Each row is a point. A path goes straight from each point to the next, and from the last back to the first. The post is the endless flat space through its rows: a point in 2 columns, a line in 3, a plane in 4, and so on, so that a path can go around it. Count how often the path circles the post. Going back the other way cancels.

Post (2 x 3):
[[-0.10 -0.25  0.17]
 [-0.40  0.05 -0.33]]
Path (13 x 3):
[[-0.47  0.17 -0.01]
 [-0.86  0.10 -0.25]
 [-0.41 -0.40  0.03]
 [-0.40 -0.43  0.30]
 [-0.11 -0.47  0.01]
 [ 0.01  0.00 -0.41]
 [-0.01 -0.06  0.23]
 [-0.45 -0.06  0.41]
 [-0.60 -0.12 -0.24]
 [-0.53 -0.37 -0.43]
 [-0.33 -0.43 -0.12]
 [ 0.03 -0.23 -0.22]
 [ 0.09 -0.10  0.06]]
Times around: 2

Post, 10 rows:
[[-0.07  0.00 -0.04  0.36 -0.13  0.09 -0.35  0.15 -0.26 -0.08  0.38]
 [ 0.15  0.27  0.36 -0.32  0.28 -0.23  0.64 -0.24 -0.29  0.22  0.13]
 [-0.03  0.28  0.13  0.54  0.53 -0.63  0.40 -0.56  0.11 -0.27  0.26]
 [-0.14  0.47 -0.35 -0.93  0.29  0.05 -0.08  0.01 -0.14  0.41 -0.36]
 [-0.11  0.58 -0.37 -0.48  0.25 -0.25  0.69  0.57 -0.11 -0.62 -0.55]
 [-0.05  0.20 -0.08  0.29  0.29  0.04  0.77  0.31 -0.03  0.15 -0.49]
 [-0.25  0.06  0.16  0.29 -0.30 -0.04 -0.10 -0.55  0.05 -0.16  0.13]
 [-0.20 -0.32 -0.31  0.04 -0.12  0.73 -0.30  0.01 -0.18 -0.19  0.10]
 [-0.26  0.08 -0.18  0.17 -0.06 -0.03  0.47  0.19  0.57  0.10  0.58]
 [ 0.18  0.39 -0.61 -0.15 -0.16  0.17  0.24  0.06 -0.65  0.08  0.43]]
Path:
[[-0.17  0.91 -0.18 -0.05 -0.03 -0.32  0.27  0.33 -0.09  0.26  0.13]
 [ 0.26  0.73 -0.11  0.36  0.17 -0.34  0.46 -0.29 -0.51 -0.02  0.06]
 [ 0.10  0.39 -0.77 -0.14  0.13 -0.37  0.12  0.02  0.18 -0.70  0.25]
 [-0.08 -0.01  0.08  0.19 -0.28 -0.11  0.34  0.13 -0.12 -0.16 -0.44]
 [-0.34 -0.06  0.05  0.09  0.12 -0.27  0.13  0.07 -0.40  0.11  0.45]
 [-0.42  0.00 -0.29  0.48  0.11  0.13  0.64 -0.30 -0.01  0.02  0.00]
 [-0.18  0.61  0.12  0.23 -0.18 -0.31  0.79  0.03 -0.27 -0.43 -0.17]
 [ 0.44  0.60  0.07 -0.02  0.29 -0.06  0.37  0.30 -0.48 -0.47  0.24]
 [ 0.28  0.15  0.01 -0.13  0.25 -0.15  0.01 -0.58 -0.38 -0.19  0.41]
 [-0.01 -0.15  0.28 -0.07 -0.03 -0.04  0.36  0.24  0.07 -0.01  0.01]
 [-0.26  0.12 -0.99 -0.18 -0.05  0.26  0.08 -0.07 -0.49 -0.46  0.14]
 [-0.46  0.20 -0.19 -0.18  0.51  0.03  0.22  0.27  0.07 -0.29 -0.13]
 [-0.31  0.44  0.35 -0.18 -0.19  0.23  0.48  0.17  0.11 -0.45  0.35]
 [ 0.30  0.59 -0.45  0.01  0.03 -0.10 -0.10 -0.01  0.07 -0.28  0.03]
 [-0.05  0.23 -0.28 -0.14 -0.28 -0.10 -0.32 -0.24  0.16 -0.31 -0.34]
 [-0.21  0.22 -0.09 -0.02 -0.42 -0.50  0.03 -0.17 -0.03  0.25  0.05]
 [-0.09  0.53 -0.93 -0.26  0.26 -0.35 -0.07 -0.02 -0.12  0.04  0.42]
 [-0.64  0.09  0.06 -0.23  0.05 -0.25  0.36  0.13  0.05 -0.27 -0.20]]
Times around: 3
